Each row of a before or after table is a point. The points were changed in one or more steps. Then noise was added and the rows were shuffled. The steps act on columns, c1 being the first. Name the steps. A step turns or swaps two columns, mirrors them in a line or flattens them onto one, adds a multiple of one to another, or multiplies or shifts one. Angles are multiples of 10 degrees, from the lower column toward the higher: turns from -170 to 170, lines from 10 to 170 but not 90. Use the fewest steps. Two steps may share a column if one is a turn and the other turns, adds or multiplies; they go together, in the order done. Otherwise the lowest column goes first.

Before (14 x 3):
[[ 0.45  0.30  0.01]
 [ 0.06  0.52 -0.34]
 [-1.02  0.09  0.24]
 [ 0.51  0.37 -0.41]
 [-0.04 -0.08 -0.07]
 [ 0.20 -0.62  0.22]
 [-0.14 -0.37 -0.09]
 [-0.33  0.54  0.07]
 [-0.31  0.16  0.24]
 [ 0.63 -0.39 -0.65]
 [ 0.30  0.03 -0.68]
 [ 0.36 -0.14 -0.78]
 [-0.22 -0.37  0.56]
 [ 0.32  0.56 -0.60]]
After (14 x 3):
[[-0.62  0.00  0.04]
 [ 0.04 -0.09 -0.01]
 [ 0.16  0.31 -0.25]
 [-0.31 -0.21  0.09]
 [-0.62 -0.82  0.09]
 [ 0.65  0.37 -0.25]
 [-0.08  0.55 -0.02]
 [ 0.64 -0.16  0.13]
 [-0.40  0.33 -0.09]
 [-0.32  0.55 -0.22]
 [ 0.32  0.24 -0.30]
 [ 0.17 -0.34  0.21]
 [-0.09  0.62 -0.18]
 [ 0.28 -0.33 -0.03]]
Steps: turn c1 and c2 by 60 degrees; multiply c3 by 0.4

Before (14 x 8):
[[ 1.17 -0.12  0.03 -0.15  0.00 -0.59 -0.68 -0.23]
 [-0.35  0.14 -0.33  0.53 -0.10  0.55  0.09 -0.18]
 [ 0.94 -0.73  0.66  0.08  0.72  0.16 -0.61 -0.80]
 [ 0.46 -0.28  0.63 -0.29  0.32 -0.71 -0.44 -0.54]
 [ 0.06 -0.42 -0.54 -0.17 -0.45  0.37  0.03  0.56]
 [ 0.43 -0.64 -0.01 -0.29 -0.19 -0.45 -0.66 -0.29]
 [-0.06  0.49  0.00  0.69 -0.24  0.54 -0.24 -0.20]
 [-0.34  0.41  0.14  0.33 -0.48  0.56 -0.23 -0.58]
 [-0.04  0.00  0.02  0.19 -0.47  0.60  0.44  0.38]
 [ 0.00 -0.07  0.05  0.60 -0.81  0.38  0.34  0.12]
 [-0.21  0.05 -0.07  1.00  0.00  0.46  0.04 -0.72]
 [-0.30  0.54 -0.38  0.36 -0.19  0.23  0.45  0.08]
 [-0.46 -0.01  0.19  1.10 -0.05  0.43 -0.18  0.12]
 [-0.22  0.26  0.06  0.29 -0.16  0.56 -0.22  0.27]]
After (14 x 8):
[[ 0.46 -0.97 -0.14  0.05  1.80 -0.28  1.01 -0.77]
 [ 0.25 -0.17  0.16  1.09 -0.13  0.41 -0.40 -0.11]
 [ 0.25  0.31  0.37  0.69 -0.59  0.36 -0.04 -0.44]
 [ 0.31  0.15  0.42  0.32 -1.20  0.22 -0.33 -0.81]
 [-0.41  0.63  0.17  0.36 -0.44  0.26 -0.37 -0.04]
 [-0.42 -0.01  0.00  0.18 -1.18  0.70 -0.11  0.00]
 [ 0.45 -0.10 -0.07 -0.17 -0.01 -0.64  1.28  0.11]
 [ 0.35 -0.65  0.19 -0.28  0.81 -0.90  0.53 -0.10]
 [-0.01  0.14 -0.67 -0.17 -1.12  0.59  0.07  0.29]
 [ 0.26  0.13  0.25  0.29 -0.42  0.60 -0.21 -0.04]
 [-0.05  0.34 -0.10  0.52 -0.25  0.39 -0.37 -0.41]
 [ 0.58 -0.37 -0.50 -0.30 -0.50 -0.55  0.53 -0.03]
 [-0.32 -0.09 -0.01  0.61 -2.02  0.37 -0.04 -0.09]
 [ 0.02  0.09  0.01  1.01  0.00  0.04 -0.23 -0.85]]
Steps: turn c1 and c7 by 100 degrees; turn c2 and c3 by 50 degrees; multiply c5 by 2.5; turn c6 and c8 by -30 degrees

Before (10 x 11):
[[ 0.92 -0.54 -0.42 -0.14  0.02  0.54  0.15 -0.58 -1.27  0.15 -0.54]
 [ 0.19 -0.33  0.22 -0.15 -0.44 -0.50 -0.20  0.18  0.05 -0.50  0.70]
 [-0.13  0.30 -0.13 -0.48 -0.68 -0.46 -0.68 -0.59 -0.46 -0.51  0.38]
 [ 0.63 -0.01  0.52 -0.23 -0.09 -0.21 -0.39 -0.19 -0.60 -0.38  0.96]
 [ 0.38  0.42  0.00 -0.17 -0.82 -0.05  0.37 -0.25 -0.08  0.20 -0.48]
 [ 0.31 -0.48 -0.29 -0.26  0.64  0.63 -0.64 -0.19 -0.80  0.36  0.79]
 [ 0.35  0.09 -0.73 -0.32  0.78  0.14  0.25 -0.54 -0.11 -0.78 -0.11]
 [-0.03  0.13  0.50 -0.97 -0.21 -0.29 -1.08 -0.01 -0.86 -0.31  0.24]
 [ 0.52  0.09 -0.09 -0.10 -0.13 -0.48 -0.40  0.18 -0.53  0.43  0.21]
 [ 0.45 -0.36 -0.45 -0.45  0.05 -0.22  0.43 -0.12 -0.21  0.77  0.75]]
After (10 x 11):
[[ 0.34  0.80 -0.14 -0.21  0.02 -0.04  0.34  0.10  0.25  0.19 -0.45]
 [ 0.31  0.49 -0.85 -0.40 -0.01  0.15  0.27  0.26  0.52 -0.81 -0.11]
 [-0.12  0.66 -0.07 -0.59  0.03 -0.45 -0.68  0.00  0.76 -0.51  0.42]
 [ 0.51  0.49 -0.25 -0.14  0.01 -0.49 -0.43 -0.57  0.19  0.45  0.19]
 [ 0.91 -0.14 -0.70 -0.18  0.00  0.52  0.14 -0.58  1.26  0.18 -0.50]
 [ 0.61  0.39  0.35 -0.31 -0.02 -0.16 -0.37 -0.29  0.55 -0.38  0.94]
 [ 0.43  0.04 -0.59 -0.54  0.02 -0.20  0.45 -0.11  0.24  0.81  0.75]
 [ 0.31 -0.07 -0.37 -0.30  0.03  0.63 -0.65 -0.52  0.67  0.38  0.81]
 [-0.03  0.53  0.51 -1.27  0.02 -0.29 -1.10 -0.67  0.57 -0.33  0.21]
 [ 0.22  0.07  0.16 -0.18  0.02 -0.53 -0.19 -0.08 -0.23 -0.48  0.68]]
Steps: add -0.3 times c1 to c3; shift c2 by 0.40; multiply c4 by 1.3; multiply c5 by 0; turn c8 and c9 by -130 degrees
